Every row gives one point. A path goes straight from each point to the next, and from the last back to the first. The post is the endless flat space through its rows: a point in 2 columns, a line in 3, a plane in 4, and so on, so that a path can go around it. Count how often the path circles the post. Going back the other way cancels.

Post, one row:
[[0.04 1.48]]
Path (19 x 2):
[[-1.17  2.17]
 [-1.53  0.50]
 [ 0.47 -0.73]
 [-0.78  0.22]
 [-1.49  1.42]
 [-2.21 -0.62]
 [ 1.62  0.30]
 [ 2.61  2.00]
 [ 0.91  1.26]
 [ 0.79 -1.08]
 [ 0.37  0.41]
 [ 1.66  1.72]
 [ 0.53  2.24]
 [-1.58  2.62]
 [-1.68  1.79]
 [-0.75  0.39]
 [ 1.01 -0.29]
 [ 1.22  1.66]
 [ 0.42  2.18]]
Times around: 2

Post (7 x 8):
[[-0.25 -0.67  1.60 -1.70  0.09 -0.87  0.72  0.12]
 [ 0.87  0.97 -0.51 -1.39  0.49  1.99 -1.38  0.24]
 [-0.70  0.40  2.58  0.71  1.64  0.63  0.84 -0.78]
 [ 0.44  1.17 -0.17 -0.28 -0.53 -0.70 -0.02 -3.05]
 [-1.95  1.15  0.57 -0.05 -0.24 -1.82  2.60  3.46]
 [ 0.40  0.05  1.21  0.50 -0.12  0.27 -0.87 -0.34]
 [ 1.10 -1.97 -3.07 -2.35 -0.58  0.12  0.36  0.98]]
Path:
[[ 0.99  2.08  0.02  1.24 -1.74  0.50 -1.51  1.05]
 [-0.40  1.95  1.75 -0.58 -1.10  0.11 -1.23 -1.76]
 [-1.70 -0.58  0.93 -1.29  0.64 -1.61  0.32  1.37]
 [-0.32 -1.11  2.66 -0.40  1.48 -0.60  0.43  0.04]
 [-0.66 -0.28  0.18  2.91  1.74 -0.78  2.57 -1.46]
 [-1.65 -0.14  2.21 -1.03  2.54  0.49  1.67  0.01]
 [ 0.13  0.71 -0.69 -0.38 -1.31 -0.17 -0.69 -3.80]
 [ 0.95  2.45  2.94 -2.08 -1.50 -0.17 -1.76 -1.63]
 [ 0.88 -1.94  0.28  0.36  0.28 -1.52  2.33 -0.37]
 [-0.48 -0.97  0.84  2.13  0.83 -0.96  1.02 -1.51]
 [-1.70  0.02  2.15 -1.72  1.72 -1.86  0.14  0.62]
 [ 0.88 -0.07  1.33  0.86  2.64  1.69 -0.05  1.83]
 [ 0.91  0.31 -0.19 -1.19 -1.40 -1.17  0.74 -0.45]
 [ 0.13 -1.14  0.28 -1.15 -0.44 -1.15  2.08 -2.71]
 [-1.55  1.36 -2.56 -3.01 -1.41 -0.14 -0.70  1.94]
 [-0.80 -1.37  0.65 -0.72 -0.16 -3.34  0.87  2.51]
 [ 1.35  2.66 -1.43 -1.84  0.27  0.42  0.17 -0.85]]
Times around: 1
